Rows are points. Any point is a mix of the corners, with weights that add up to 1. It lies inside the corners' shape when no weight is negative. Is each point inside? If not, which corners have a negative weight?
In the rows, 128 means zero.

Corners:
(1): [111 121]
(2): [129  81]
(3): [119 180]
Points:
[119 173] -> inside
[125  74] -> outside (3)
[127  91] -> inside
[119 174] -> inside
[112 122] -> inside

Corners:
(1): [126 110 156]
(2): [ 90 183 138]
(3): [209 119  86]
(4): [129 151  80]
Points:
[120 133 142] -> inside
[115 147 145] -> outside (4)
[ 93 174 126] -> outside (3)
[130 143  98] -> inside
[172 133  88] -> inside
[170 120 113] -> inside
[ 95 155 141] -> outside (3)
[ 91 149 149] -> outside (3)

Corners:
(1): [161 143  94 131  86 174]
(2): [105 150 107 106  66  89]
(3): [129  97 160 131 130 146]
(4): [121 154 140 164  61 159]
(5): [156 152 154 125 112 117]
(6): [133 102 198 172 240 141]
(7): [125  97 129 150 100  97]
Points:
[138 120 106 111  83 101] -> outside (4, 6)
[136 139 116 128  94 136] -> inside
[154 128 149 148 127 151] -> outside (2)
[125 138 125 136  93 155] -> outside (5, 7)

Corners:
(1): [154 187  91 165 146  78 136 110 139]
(2): [153 144 182 101  62 192 130 139  92]
(3): [ 59 156  76 120 150  95 101 128 147]
(4): [212 117 145  73 158 188 161 125  95]
(5): [112 169 166 188 157 117 115 116 164]
(6): [137  95 175 128  80 153 194 170 133]
(7): [168 151 110 131 135 115 123  81 168]
(8): [108 149 104 188 148 169  99 148 146]
(9): [126 117 134 176 139 115 131  59 111]
(10): [199  70 182  66 120 156 111 147  95]
Points:
[145 129 153 127 106 163 130 140 119] -> inside
[146 150 129 139 132 148 136 115 129] -> outside (10)
[121 133 174 139 106 125 135 141 119] -> outside (4, 7, 8)
[139 133 113 111 130 133 120 138 128] -> outside (5, 9)
[136 162 126 162 144 112 126 116 142] -> inside
[155 135 144 153 131 150 129 117 135] -> outside (3)

Corners:
(1): [130 125 166  49 165 155 117 119 134  74  88 140]
(2): [151 144 168 138 141 146  68  91 117  71  79 184]
(3): [152  46 188 130 196 101 109  97 107 110 108 159]
(4): [133  76 186  55 159  92 103  57 138 137 108 186]
(5): [ 81 140  97 105 133 139 114 145 131  94 125 177]
(6): [118 118 106  99  96  56 100  96  56 137 182 107]
(7): [112 111 182 124 145 113  72 111 147 109 143 153]
(8): [ 90 155 173 118 183 169 126 119  88 124 106 172]
(9): [106 143 105 117 121  71 119 166  60 149 105  83]
(10): [109 127 117 132  71 149 116 160  86 150 131 140]
(11): [163 158  86  90 133  92 134 129 135 151 154 112]
(12): [116 175  93 139  63  77 163 110 128 127 173 110]
(13): [108 129 165  89 113 110 129 203  87 108 144 167]
Points:
[118 106 172 154 165  83  78  74 107 104 116 161] -> outside (1, 10, 11, 13)
[131 137 157 116 145  95 126 149  89 106 132 124] -> outside (4, 5, 10)
[105 134 161 148 141 118 112 136  72 129 125 142] -> outside (1, 4, 5, 11)
[118 138 122 105 109 108 115 125  90 126 130 133] -> outside (3, 7)
[117 124 124 104 122  94 114 105 103 135 150 127] -> outside (2, 13)
[117 109 130  96 137 112 121 145 129 110 116 142] -> outside (2, 6, 8)
[119 115 150  80 140 118 122 174  65 147 136 103] -> outside (2, 4, 5, 12)
[124 116 148  96 144 113 109  94 117 131 116 153] -> outside (13)
[151 103 152 131 117  79 104 111 124 141 126 151] -> outside (1, 5, 6, 8)

Corners:
(1): [134 150 180 177 158 171 150 115  64 152 149 133  99 148 114 155 108 190]
(2): [146 162 104 127  93 147 161  81 126  47 133  95  66  94 175 169 125 135]
(3): [171 166 102 128 153  58 129 100 108 120 123 105 145 110 111 100 185  87]
(4): [144 187 108 205 131 159 126 150 145  74 194 180 142 161 148 147 104 153]
(5): [151 108 152 133 135 144 159  98 126 105 122 114 158 146 145 174 103 125]
(6): [146  90 162 143 177 224  96 198  78 170 161 123 120 172 132 143  94 106]
(7): [175 104 115 123  53 142 191 117 149  84 118 145 127 189 178 163 134 129]
(8): [194  71 180 176 155 152 152 121 129  64 189  64 104 136 144 183  78 217]
(9): [154 133 200 108 134 130 124 137 110 155 148  97 119 133 157 132 132 115]
(10): [119 212  69 127 133  62 158 180 120  97  95  93 169 153  79 110 164 126]
(11): [162 176 120  90 116 121 143 144  52 100 104 138 187 170 105  77 160 104]
(12): [165 150  76  80 117  74 112 146 104 143 135 165 116 110 142 121 111 123]
(13): [161 110  88  35 165 210 179  89 121 131 209 151 166 127 107  78 117 130]
(14): [123 152 134 123 226 136 128 156 126 129  71 111 126  69 172 129 132 162]
(15): [178 150 125  76 199 161  63 161 110 174 142  87 129 153 116 129 138 134]
(16): [179 120 173 160 141  91  94 127 146  62  76 120 121 179  88 118 108 143]
(17): [105 130 101  90 152  93 137  39 146  86 105  98 107 145 160 137 202 142]
(18): [143 112 133 163  78 187  96 124 119  81 141 175  88 117 137 184 176 108]
(19): [129 115 102 164 142 155 122 132 116 135 146 104 153 120 112  92 115 177]
Points:
[159 144 129 150 128 133 125 146 110 101 120 121 130 148 129 139 126 137] -> outside (9, 13, 17)
[156 122 109 138 137 136 123 122 138  90 133 120 124 131 133 141 131 138] -> outside (1, 9, 11)
[161 138 126 118 133 139 152 131 107 123 150 123 151 134 134 133 129 140] -> outside (2, 6, 16, 17)
[146 112 145 153 123 124 129  99 103  92  97 117  98 136 138 155 146 141] -> outside (4, 9, 10, 13, 15)
[154 130 116 114 136 137 135 124 122 110 139 120 138 136 132 122 132 132] -> outside (1)
[144 154 127 130 149 130 135 140 106 119 124 116 134 142 120 129 135 141] -> inside
[140 140 136 139 153 154 120 135 115 113 145 125 124 141 135 138 119 148] -> outside (3, 7)
[162 121 145 127 145 149 125 120 113 117 144 135 125 143 139 140 135 130] -> outside (2, 10, 19)
[157 132 143 128 150 141 122 117 108 119 147 121 118 124 137 137 120 139] -> outside (7, 10)

Corners:
(1): [136 106 144 139 175 118 108 105 120 154 164  93 132 188 174 139 104 163
 128 128]
(2): [138 125 148  93 149 108  83 129  40 164 144 162 159 127  84  85  87 144
 133 137]
(3): [111  88 105 184  80 105  97 160  81 132 120 125  99  72 124 117 101 177
 130 227]
(4): [ 99 117  84 174  96  83 103 171 108 165 124 144 110 113  97 115 138 145
 116  95]
(5): [156 150 129 152 172 143 118 141 137 145 129 108 132 101 109 101 146 140
 131 117]
(6): [150 131  89 143  78 126 112  94  99 137 103 150  91 158 110 114 158 183
 130 159]
(7): [124 142 118 128 167 135 124 169 185 100 163 139 170 135 131 102 153  96
  68 156]
(8): [114  88 160  76 154 160 107 139 183 114  85 162 188 145 194 100 161  91
  84  82]
(9): [110 182 203 115 167 152 158 118 188  79  86 144 155 164 128  93 164 111
 124  74]
(10): [207 137 147 178 128 108 123 148 133 133 134 155 153 134 107 161 146 165
 104 140]
(11): [ 90 158 157 101 178 184 186 148 156  85  93 115 168  93 167 151 141 110
  93  74]
(12): [113 145 131 127 154 201 194 169 167 108  73 162 201 144 157 116  90  73
 148 110]
(13): [111 153  68 165 105  88 118  91 143 141 119 168 111  75 133 112 110 152
 166 162]
(14): [146  88 128 111 150  84 118  91 115 180 137 161  92 129  49 135 122 170
 126 158]
(15): [ 92  96  94 168  68 114  97 113 104 160 132 118 104  95  84 166  58 116
 122 131]
(16): [109 105 129 167  85  76 140 127  70 131 122  98 126 112 121 129 139 119
 177 203]
(17): [121 150 165 112 167 209 133 177 154 124 119 204 109  85 167 149 137  71
 136  63]
(18): [177 138 147 122 160  88 105 133 107 158 121 116 138 177 133 118  75 105
  45 131]
(19): [130  84 121 150 106 114 182 123 105 182 194 134 117  98 134 105 117 153
 119 135]
(20): [145 161 181  68 104 153 153 149 148  84  90 130 153 121 183 136 123  77
 176  65]
(21): [143 160 148 159  92  88  99 111 121 177 143  88 151 166  97 142 111 179
 122 202]
Points:
[138 124 135 132 124 109 109 128 117 144 134 135 129 132 124 119 121 136
 123 137] -> outside (11, 12)
[137 129 124 144 113 125 125 131 100 138 137 136 131 128 131 133 111 139
 129 157] -> outside (4, 5, 8, 9, 14)
[132 134 158 114 144 151 147 144 131 121 122 143 151 120 131 118 143 122
 124 125] -> outside (1, 4, 13, 15, 18)
[120 137 140 124 136 140 130 141 136 126 123 141 151 124 138 120 133 117
 125 108] -> outside (3, 14, 18)
[138 143 140 131 139 120 146 130 145 122 121 115 158 152 157 118 138 123
 118 120] -> outside (2, 3, 14, 15, 17)

Corners:
(1): [108 118  74 143 109  88 162 110 174 115  96 171 221 121 159 121 212 128
  95  50]
(2): [ 82  95 166 134 177  89 101 198 147 129 127 131 153  56 106 152 101 143
  91 142]
(3): [148 129 127  94  78 157  93 152 179 164 184 118 137 142 105 136  92  86
 155 173]
(4): [166 167 118 163 131  84 149 121 138 118 186 167 112 141  98 155 122 113
 149  94]
(5): [131 120 113 157 120 108 128 115 116 119 138  95  99 111 118 155  99  74
 193 146]
(6): [ 67 124 171 123 108 135 145 113  96 134 145 103  56 123 115 162 114 133
 123  92]
(7): [140  91 136 150  60 164 132 112 154 131 131 110 100 117 120  62 109 130
 153  72]
(8): [ 86 124  95 150 188 182 167 157 102 101 100 125 193 139 194 194 160 139
 140 109]
(9): [137 113 129 140 115 108 116  94 177 126 134 181 163  99 171  74 140 146
 189  99]
(10): [103  84 122 131 195  90 122 158 113 169 131 194 134 143  75 152 132 100
  84 130]
(11): [141 143  85 111 169  87 146 128 139 149 119 167 144 138 103 110 187 111
 150  54]
(12): [124 101 149 110  75  94 119 168 182 137 173 176 121 145  76 170 146 128
 160 150]
(13): [ 90 105 110 148 152 126 144 138  78 167  83 111 114 165 159  95 186 163
  91  91]
(14): [ 84 113 119 143 139 119 141 176 149 133  97 184  88 150 179 106  98 155
 135  88]
(15): [ 88 107 164 140  55 104 179  92 168  80 185  77 174 141 160  97 131 152
  91  59]
(16): [159 154  80 108 193  94 181 105 108  88 174 125 150  97 153 162 193  76
  86 112]
(17): [136 177 151 143 206 165 181  88 107 123 150  61  88 137 112 209 198  72
  74 142]
(18): [105 128 114 132 158 117 105 149 155  63 151 101 166  74 123 168 135  86
  81 104]
(19): [189 132 155  78 115 154 110 111 166  65 103 148 186  89 130 143  98  97
 155 112]
(20): [163 151 101  76  74 199 144  83  91  54  94  63 121 102 122  75  79  93
 183 130]
(21): [ 78 104 161  97 127 141 143 196  69 191 150 145  72 173 112  65 109  94
 169 152]
Points:
[119 120 132 134 141 117 132 136 135 131 142 137 124 124 129 133 131 116
 141 115] -> outside (1, 20)
[121 122 133 126 128 128 139 130 138 122 143 130 132 121 123 127 129 110
 133 114] -> outside (13)
[121 117 131 128 116 130 134 131 140 117 132 132 130 120 131 126 126 120
 133 110] -> outside (11)
[100 123 118 115 162 117 133 154 120 138 132 142 123 121 112 156 147 100
 130 134] -> outside (4, 7, 13, 15, 19)
[127 113 126 123 110 127 125 136 147 115 137 138 150 115 138 114 117 121
 144 122] -> outside (6, 11, 17)
[140 127 139 124 121 129 136 129 148  99 157 127 144 115 131 138 111 107
 137 127] -> outside (1, 6, 11, 13)
[121 109 124 109 107 115 138 168 146 131 147 166 148 141 117 111 113 120
 143 116] -> outside (5, 6, 9, 13, 17, 18)
[126 124 126 124 124 123 145 123 133 111 142 123 135 121 133 129 132 110
 131 109] -> inside
[115 126 127 127 144 125 141 138 127 120 134 133 143 128 134 144 139 117
 128 114] -> outside (7)

Corners:
(1): [129  70 122 120  92 123  81 148 115 186 127 114 105  93 133 126  48 120
 110 133]
(2): [171  83  80 126 118 134 164 129 100 117 114 127 162 148  68 136 112 142
 142 129]
(3): [123 131 121  74 111 133 125 134 136 110  75  98 179 106  87  97 111 141
  95 135]
(4): [115 141 158 185 142 126 118 154 119 164 107 124 112 109 143 174 115 155
 155 143]
(5): [182 146  97 155 116 112  71 142 142 111 170 131 107 148 175 114 121 110
 126 104]
(6): [107 157 145 139 129 130 135 107  72 168 139 183  50  83 142 104 137 127
 149 102]
(7): [187 161 136 118 142 156 165 128  81  98 118 199 100 100 102 138 149 108
 106 173]
(8): [130  97 167 133 162 126  77 154 120 100 147 203 116 152 132 144 114 145
  89 115]
(9): [136  40 167  36 200  90 103 143 137 101 123 149 152  82 137 109  91 155
 119 131]
(10): [142 108  79 154  99 150 131 142 127 114 146  57  50 123  95 122 156 168
 127 144]
(11): [120 116 122 105 112  93 103 114  58 128 175  41 160 127 112  97 125 193
  94 163]
(12): [139  89 165 113 196 195 117 125 136 134 149 212 133 117 145 194  80  80
 116  88]
(13): [187 159 165 196 103  82 108 134 102  71 144  99  78 173 133 135 188 143
 117 117]
(14): [127 140 155 132 118  71 100 168  96 132  89 114  86 160 146 120 107 126
  92 114]
(15): [113  83  62 114  95 129 108 163  93 111 125 109  85  87  98 138  70  78
 165 102]
(16): [100 156 168  54 169 126 125  92 143  99 130 184 131  80 124  99  49 161
 134 150]
(17): [149 152 154 172 130 103 137 105 158 161 109 153  67  84 119 182 136 126
  77  93]
(18): [115  76 147 147 154 154 175 112 116 125 151 186 115 111 157 121 106 159
 122 132]
(19): [142 162 126 128 106  92 111  90 144 132 119 113 103 138 120 122 164 155
  95 159]
(20): [159 152 121 125  88 127 112 205 117 109 121 121  78 139 129 193 152 160
 153 171]
(21): [128 130 150 155 119  54 138 155 137 135 164 164 102 123 113  82  68  53
 126  79]
Points:
[129 104 138 112 146 146 136 130 117 129 137 167  97  97 122 144  95 125
 146 133] -> outside (3, 5, 8, 11, 14, 17)
[143 104 135 143 137 129 122 163 113 141 125 160  88 118 136 159 105 113
 131 116] -> outside (3, 11, 13, 16, 19)
[121 124 132 109 130 131 135 134 116 140 113 152 102 101 123 127 102 130
 136 139] -> outside (5, 8, 11, 13, 17)
[141 121 129 136 131 120 122 125 123 125 141 142 107 115 122 125 115 127
 120 120] -> outside (14, 20)

Corners:
(1): [155 125  55 149 126 138 176 174 149 160 118 118 161 143 163 194 124 170
  50 129]
(2): [106  99 115 142  84 134 104 170 137 143 149 148 167 153 125 114 100 138
 103 104]
(3): [129 158 171 156 143 152 118 180 103 120 144  77 106 141  92 100  85 161
 158 143]
(4): [147  84 113 213 122  64 156 137  97 106 129 119 111 144 191 138 110 117
 156 124]
(5): [169 132 121 163  96 121  96 144 136 156 105 162 108 128 164 116  70 105
  88 173]
(6): [ 87 103  62 128 179  66 133  97 226 113  31 151 188 152 128 136 206  97
  90 186]
(7): [127  92 132 144 122 108 157 150  66 152 122 116 128 133 135  80  65 115
 162 137]
(8): [114 121 192 115  62 173 152 117  75 103 147  91 103  69 133 114 116 119
 217 130]
(9): [160 154 101 155  91 104  80 113 188  86  75  78 150  94 121  93 162 103
 192 127]
(10): [ 99 145 121 132 123 121 119  72 144  67 132 102  86 136 166 144  90 133
 114  99]
(11): [ 85 116 118 104 154 133 197 178 100  87  75  89 129 107  83  87 216 104
 115 135]
(12): [134 163  92 202 131 149 131  79 117 130 116 175 101 118 170 146  54 163
 175 121]
(13): [111 125 131 124 192 110 113 106 134 140 113 178 176 177 101  58 139 180
 125 126]
(14): [115  83 118 120 143  36 150 102 139  97  22 129  87 155 126 135 175 111
 125 145]
(15): [138  74 103 168 132 114 120 135 119 138  66 145 127 157 163 119 107  85
 139 125]
(16): [126 117  71  76 163 161 159 141 132  89 174 114 154 131  78 115 151 142
 178 118]
(17): [115 164  92 139 115 125 113 146 128 131 137 110 119 145 170 143 130 138
 147 138]
(18): [166 170 113 162 157 102 101 158 191 146 107 100 102  75 117  99 139 113
 130  92]
(19): [113 170 134 142 188  92  64 118 100 153 106 126 173 100 132 138  96 166
 114 162]
(20): [151 164 123 168 107 115 127 106 120 127 131 118 115 151 155 134  84  71
 140 132]
(21): [113 134  72 131  86 187 145  98 159 162 152  62  94  88 109 117 215 148
  70 183]
Points:
[127 133 115 141 128 118 113 120 142 125 111 125 130 132 129 111 117 122
 144 138] -> outside (1, 4, 11)
[127 134 108 144 125 123 134 127 139 125 118 118 121 130 133 118 133 135
 129 133] -> outside (15, 19)
[132 132  91 156 120 136 132 129 155 120 136 116 133 136 146 136 131 135
 136 119] -> outside (5, 7, 11, 14, 19)
[132 147 117 127 140 142 135 131 123 123 120 102 125 107 107 106 139 138
 168 124] -> outside (2, 4, 5, 6, 10)
[132 125 116 149 139 105 134 131 125 116 103 124 125 134 139 119 122 121
 143 134] -> outside (2, 21)
[119 134 114 141 133 118 123 114 133 110 119 114 119 128 143 129 114 131
 127 125] -> inside

Corners:
(1): [107 158 127 108 105 141 149 142 152  87  68 161 130 145 158 154 103 158
 118 122]
(2): [143 135 139 149 165 111 116  65 118 159  84 163 151  97 143 105 141 169
 121 159]
(3): [166 133 126 132 148 117 134 132 146  73 106 149  72  98 132  93 109 113
 134 115]
(4): [ 89 146  69 180 120 101 110 152  97 117 146  97  71 100  99 119 129 171
  86  70]
(5): [159 145  82 116 162 144 103  98 121 130 192  85 153  83 156 135 152 125
  90  96]
(6): [217 136  94 110 121 179  63 165 134  98 157 153 145 143 189 149 109 150
 114  71]
(7): [ 99 142 170 187 139  61 187  96  99 158 102 153 115 116 124 146 145 107
 168 112]
(8): [115 138 140 162 173 169  83 155 171 124 118 137 153 111 137 105 128 182
 171  92]
(9): [131 118 154 112 139 137 164  70 132 110 160 114  80  97 190 114 101 184
  69 112]
(10): [130 105 142 159 125 134 126 139 173 132  84 106  87 100 211 119 159 112
  99 135]
(11): [159 164 107 134 169 112  93 153 104  96 112 143 174 147 150 103 141 160
 152 163]
(12): [183 126  72 174 119 121  95  80 104  85 168 114 183 173  89 167 112 124
 178 136]
(13): [148  98  67 131 156 181 107 151 121  97 150 108 123 104  73 166 109 179
 149 114]
(14): [ 82  73  82  98 123  86 150  83  82 162 119 152 130 153 108 110 171 128
 111 131]
(15): [ 88  67 109  92 114 150 124  65 124 107 137 170  36  86 185 137 182 151
 103 151]
(16): [ 96  97 132 111  81  63 142 124 191 156  69 145  85  99 110 173  93 183
 176 112]
(17): [134 150 182 190 131  82  79 155 111 132 135  96  98 102 107 110 147 118
  63  92]
(18): [ 79 106 127 147  49  64 192  77 106 143 128 187 123 144  99 105 167  97
 184 172]
(19): [130 151  56  84  78 120  66 130 161 174 139 149  56 172 120 109 132 126
 135 158]
(20): [ 71  83 106  94  60 112  89 181 168 175  90 146  48 104 163 140  88  98
 113 126]
(21): [105 109 139 150  68 126 137 118 106 154  59 123  96 117 130 127 136 132
 156  69]
Points:
[133 128 120 143 127 128 114 135 123 117 121 132 106 126 138 132 127 138
 127 108] -> outside (2, 5, 16, 18)
[125 122 103 128 119 121 117 114 127 133 127 137 106 127 129 130 133 140
 131 126] -> inside
[146 134  86 123 109 110  94 115 130 124 135 136 125 137 139 133 133 120
 118 139] -> outside (7, 8, 9, 13, 21)
[134 134 118 135 134 111 113 127 126 122 110 140 131 124 138 123 132 151
 138 134] -> inside
[125 117 119 133 113 124 123 117 126 131 119 138 106 119 140 132 132 140
 126 106] -> outside (11)
[128 113 105 134 123 120 121 111 126 127 124 143 117 128 133 126 132 145
 146 129] -> outside (1, 5, 17)

Corners:
(1): [153 125 132 106 148 133 149 143 136 119 150 102 113 115 129 109 164 131
 107 124]
(2): [129 111 128 169  71 119 137 129 143 159 138 144 182 132 126 139 160 128
 150 128]
(3): [130 108 155 157 141 108 134 117 135 129 154 124 118 118 109 112 151 168
 116 166]
(4): [145 122 103  94 138 146 131 156 145  90  97 118 103 140 129  99 151 129
 118 135]
(5): [159 126 105 125 133 136 105 139 166 115 153 130 123 148 121  96 140 130
 140 110]
(6): [168 107 157 120 165 133 128 163 174   7 142  62  87 135  96 128 136 119
  74 138]
(7): [149  90 146 106 117 134  87 158 107 143 138 115 102  75 118 152 130 129
 129 140]
(8): [ 21 125 140 149 115 141 146 142 104 156 138 128 185  91 141 140 156 133
 115 145]
(9): [167 154  23 108 103 120 120  67 170  94 158 165 147 152 153  81 171 143
 112  84]
(10): [111 117  77 120 125 151 109 151 122 157 102  96 158 150 125 121  73 135
 133 148]
(11): [141 101 107 114 132 139  82 183 140 135 139  46  99 143 108 127 106 113
  96 174]
(12): [124 101 121 113  81 117 129 131 135 169  83 125 127 141 116 110  86 119
 146 141]
(13): [113 119 159 182 136 118 126 126 146 110 103  76 127 147 127 111 135 157
 149 158]
(14): [110 107 151 112 114 134 128 140  97 134 142 133 101 127 109 128 150 141
 155 130]
(15): [155 122 122 106 144 145 125 146 148 159 116  86 125 120  61 105 137 131
 143 130]
(16): [ 63  95 146 197 102 129 145 135  63 170 135 128 118 123 129 135 157 125
 133 154]
(17): [130 126 148 130 126 147  93 142 151 155 126 131 154 134 122 140 153 124
 100 133]
(18): [146 108  88 179 129  91 126  89 128 141 154 114 117 144 106 163 149 122
 143 149]
(19): [114 129 136 147 127  96 131 117 118 127 151 146 183 145 131 101 167 120
 129 128]
(20): [ 99 155 140 193 148  63 121 136 102 161 164 123 110 152 118 142 151 133
 106 158]
(21): [128 160 150 162  78 140 112 139 145 165 148 134 129 136 121 119  96 117
 121 171]
Points:
[121 121 122 138 118 127 122 132 128 144 135 124 132 131 123 120 140 133
 128 139] -> outside (6)
[120 114 134 141 122 129 122 145 128 139 128 109 131 131 117 126 130 132
 127 149] -> outside (9)
[132 121 121 143 121 132 111 141 147 129 122 100 127 139 115 126 124 126
 120 146] -> outside (1, 3, 14, 19)
[114 120 113 137 107 127 119 134 120 149 134 124 137 130 118 133 133 119
 123 142] -> outside (1, 3, 5, 13)
[132 122 129 136 127 125 123 138 133 133 141 112 121 132 115 122 139 131
 123 142] -> inside
[134 124 117 137 115 126 120 131 140 133 141 119 131 135 122 117 139 132
 122 140] -> inside
